Rows are points. The points of each table are mixes of a few directions, plus a little noise. Count the directions of each table, and those that both share. Where both have some left over, give the other angles between the two spaces (their principal angles), to ten degrees, smallest first.
(in the rows, 128 means zero)

First (5 x 3):
[[127 125 132]
 [141 175  72]
 [115  80 185]
 [123 110 149]
 [134 150 102]]
Second (7 x 3):
[[130 137 117]
 [130 137 118]
 [123 109 151]
 [115  81 184]
 [145 191  53]
 [121 102 159]
 [131 139 114]]
Directions: first 1, second 1, shared 1

First (7 x 4):
[[155 145 141 130]
 [ 86 103 107 126]
 [156  98 153 109]
 [ 71 137  89 145]
 [167 124 153 117]
 [182 120 164 113]
 [ 80 167  88 156]]
Second:
[[127  59 115 165]
 [175 211 147 138]
 [130 148 132 120]
 [ 83 125 127  78]
 [ 94 104 123 102]
 [150 122 126 157]
 [136 130 129 137]]
Directions: first 2, second 2, shared 1; angles 80

First, 9 rows:
[[128 129 128 128 126 128]
 [117 122 151 124 122 116]
 [126 127 134 128 126 126]
 [ 88 109 218 114 108  82]
 [172 149  31 140 150 177]
 [132 130 116 129 130 134]
 [169 149  37 141 148 175]
 [103 116 182 120 117 102]
 [115 123 157 124 123 114]]
Second, 6 rows:
[[171 101 132  88 124 171]
 [122 128 133 162 147 137]
 [134 155 112 131  97 147]
 [134 148 167  83 107 151]
 [103 139 148 107 124  89]
 [104  96  76 198 167  72]]
Directions: first 1, second 4, shared 0; angles 30

First:
[[130 160 112 132 107 141 108 112]
 [137  91 167 113 145 115 123 161]
 [ 99  61 107 154 191  81 247 125]
 [133 152 123 126 110 142 103 119]
 [145 115 176 101 121 132  78 162]
 [131 165 113 130 103 146 100 113]
 [121 153  99 139 120 135 138 104]]
Second:
[[132 133 127 124  93 129 121 124]
 [115 100 128 138 200 113 166 138]
 [119  78 120 133  84  93 200 123]
 [128 121 127 127 105 123 138 125]
 [123 131 132 133 201 132 122 136]
 [129 120 125 126  91 122 139 123]
 [124 134 132 133 203 135 117 138]
 [140 140 124 117  18 131 115 114]
 [142 194 137 120 159 172  33 131]]
Directions: first 2, second 2, shared 1; angles 80

First:
[[101  73 171  82 113 105  61 136 164]
 [117 129  97  92 123 143 135 114 148]
 [119 150 110  86 171 200 151 125 115]
 [155 107 124 168  56  99 102 159 145]
 [154 157  97 158 111 150 156 139 115]
 [136 135 149 173 137  92 139 123 107]
 [113 146 151 137 183 108 153  98 102]]
Second:
[[129 159 150  92  71 120 128  87 105]
 [ 94 134 132 105 108 143 172 151 130]
 [141 132 119 126  94 112  92 105  90]
 [141 177 132 129 142  82 101 114 143]
 [ 88 117 132 119 107 163 178 153 130]
 [111 150 117 178 139 130 104 124 133]
 [164  44 139 159 166 191 127 108 143]
 [164 117  91  89 171  48  99 181 115]
 [119 123 144 154 158 161 152 128 166]]
Directions: first 4, second 5, shared 0; angles 60, 60, 70, 70
